Every row gives one point. Each copy is the shape, with its points in the same order, turned, moved and blurred by noise. Say if it was mirrored as well.
(in the rows, 128 means zero)

Shape:
[[120 169 101]
 [107  74 187]
 [133 105 109]
 [106  94 105]
 [178 118 128]
 [125 181 142]
 [120  88 175]]
Copy 1:
[[ 86 149 107]
 [124  48 172]
 [138 112 114]
 [132  90 100]
 [150 144 155]
 [ 68 144 143]
 [125  70 166]]
Copy 1 is: only turned
Copy 2 (7 x 3):
[[ 74 141 129]
 [154  38 139]
 [123 110  97]
 [111  90  88]
 [155 140 122]
 [ 85 132 171]
 [148  64 137]]
Copy 2 is: only turned
Copy 3:
[[129  96 184]
 [ 93 152  81]
 [157 110 126]
 [144  92 114]
 [159 150 148]
 [113 128 200]
 [100 146 105]]
Copy 3 is: mirrored

Shape:
[[173 147 131 164]
 [ 86 169 140  99]
 [106 144  91  77]
 [112  91  93 101]
 [123 110  86  86]
 [130  85  99 103]
 [166 152 133 170]
 [146 107 139  85]]
Copy 1:
[[130 148 122 186]
 [121 146 103  78]
 [135 108  59  97]
 [142  66  92 122]
 [147  82  66 121]
 [155  68  94 137]
 [121 151 128 183]
 [184 108 104 127]]
Copy 1 is: only turned
Copy 2:
[[158 167 159 149]
 [102 120 135  68]
 [128 126  83  77]
 [141  96  75 125]
 [152 113  71 108]
 [159  97  84 133]
 [149 165 163 151]
 [178  98 121 102]]
Copy 2 is: only turned
Copy 3:
[[182 153 147 111]
 [ 93 139  84 103]
 [127 108  58 131]
 [133  76 101 157]
 [143  81  78 147]
 [151  72 112 147]
 [174 160 148 112]
 [146  80 110  94]]
Copy 3 is: only turned
Copy 4 (8 x 4):
[[189 109 130 123]
 [108 186 116 114]
 [104 152  99  62]
 [ 93 101  94  83]
 [103 110 101  59]
 [103  87 110  82]
 [191 113 123 133]
 [109 113 151  85]]
Copy 4 is: only turned

Shape, 9 rows:
[[150 108  84 149  93 186]
 [154 157 106 132  73 155]
 [134 166 103  81 130 131]
 [ 79 104 141  69 122 112]
 [158 105  92 167 126  85]
 [143 122 168  69  89  88]
 [ 76 140 154 139 162 181]
 [ 74 110 108 152 137 157]
 [148 157 118 138  77 126]]
Copy 1 (9 x 6):
[[ 74 106  55 155 101 144]
 [ 58 109 121 159  96 134]
 [ 90 162 147 107  87 130]
 [121 111 139  49 111  96]
 [176 118 103 161  86 119]
 [121  76 182  90  84 131]
 [105 147 107  85 196 141]
 [125 130  65 103 161 103]
 [ 92 111 142 164 115 124]]
Copy 1 is: only turned
Copy 2 (9 x 6):
[[ 73  89  89 195 126 136]
 [104 128  98 183  81 129]
 [127 114  97 109  85 147]
 [179  81 131 109 132 106]
 [102 153  55 145 160  95]
 [208 135 100 147 115 127]
 [ 93 108 187 122 149 143]
 [ 86  88 149 137 159  97]
 [116 150 103 173  90 113]]
Copy 2 is: only turned
Copy 3:
[[131 167 142  95 143  67]
 [157 149 120 125 100  77]
 [146 120  96 122 119 160]
 [ 60 124 126 129 111 168]
 [127 159 155 181 178 111]
 [ 81  82 101 173 104 128]
 [122 135 200  79 104 167]
 [103 180 179  99 133 150]
 [146 138 133 156 101  93]]
Copy 3 is: mirrored

Shape (12 x 9):
[[ 82  91 135 114 117 167 136 146 134]
 [193 134  86 156 118  97 137 150  82]
 [178 137 135 131  90 129 170  81 125]
 [111 159 122 100 147 150 145 173 131]
 [190 148  88 147 193 150 120  62 168]
 [141 123 122 159 195  96 128 133 150]
 [129  81 135 125 131  94 129 117 102]
 [177 113 108  98 161  86 134 105 139]
 [107 177 120 188 162  60  72  85 144]
 [113 194 184 112 210 109 131 117 113]
 [127  86 102  99 151  91 200 158  97]
 [136 171 145 150 135 120 123 168 145]]
Copy 1 (12 x 9):
[[107 100 112 105 117 114 119 198 150]
 [177 153 142 175 122  72 122 114  83]
 [173 167 124 118  77 138 164 110 135]
 [122 120  95 139 180 106 126 150 158]
 [165  97 149 117 149 203 136  87  82]
 [125  86 161 107 152 102 122  86 109]
 [126 140 151  85  99  87 100 154  98]
 [176 144 152  83 148 114 108 104 110]
 [ 77 117 125 122 115 133  72  30  91]
 [ 62 158 122  94 203 125 146  87 122]
 [172 118 115  83 140  44 134 155 109]
 [101 123 132 161 148 100 120 105 157]]
Copy 1 is: only turned
Copy 2 (12 x 9):
[[ 87 148 182 119 123 178 121 133 143]
 [187  92 109 151 105 121 151 158 106]
 [124 124  96 116 108 133 209 104 143]
 [112 155 162  97 149 131 128 188 123]
 [164 193  44 102 164 162 154 106  97]
 [136 133  93 145 194 152 115 143 101]
 [101  86 125 146 125 167 131 115 105]
 [119 104  58 100 142 159 136 141 112]
 [115 152  77 167 178  67  95  88  82]
 [ 65 155 113 131 198 107 163 182  58]
 [128  52 159  91 151 173 144 159 117]
 [123 157 128 158 158 103 136 177 136]]
Copy 2 is: mirrored
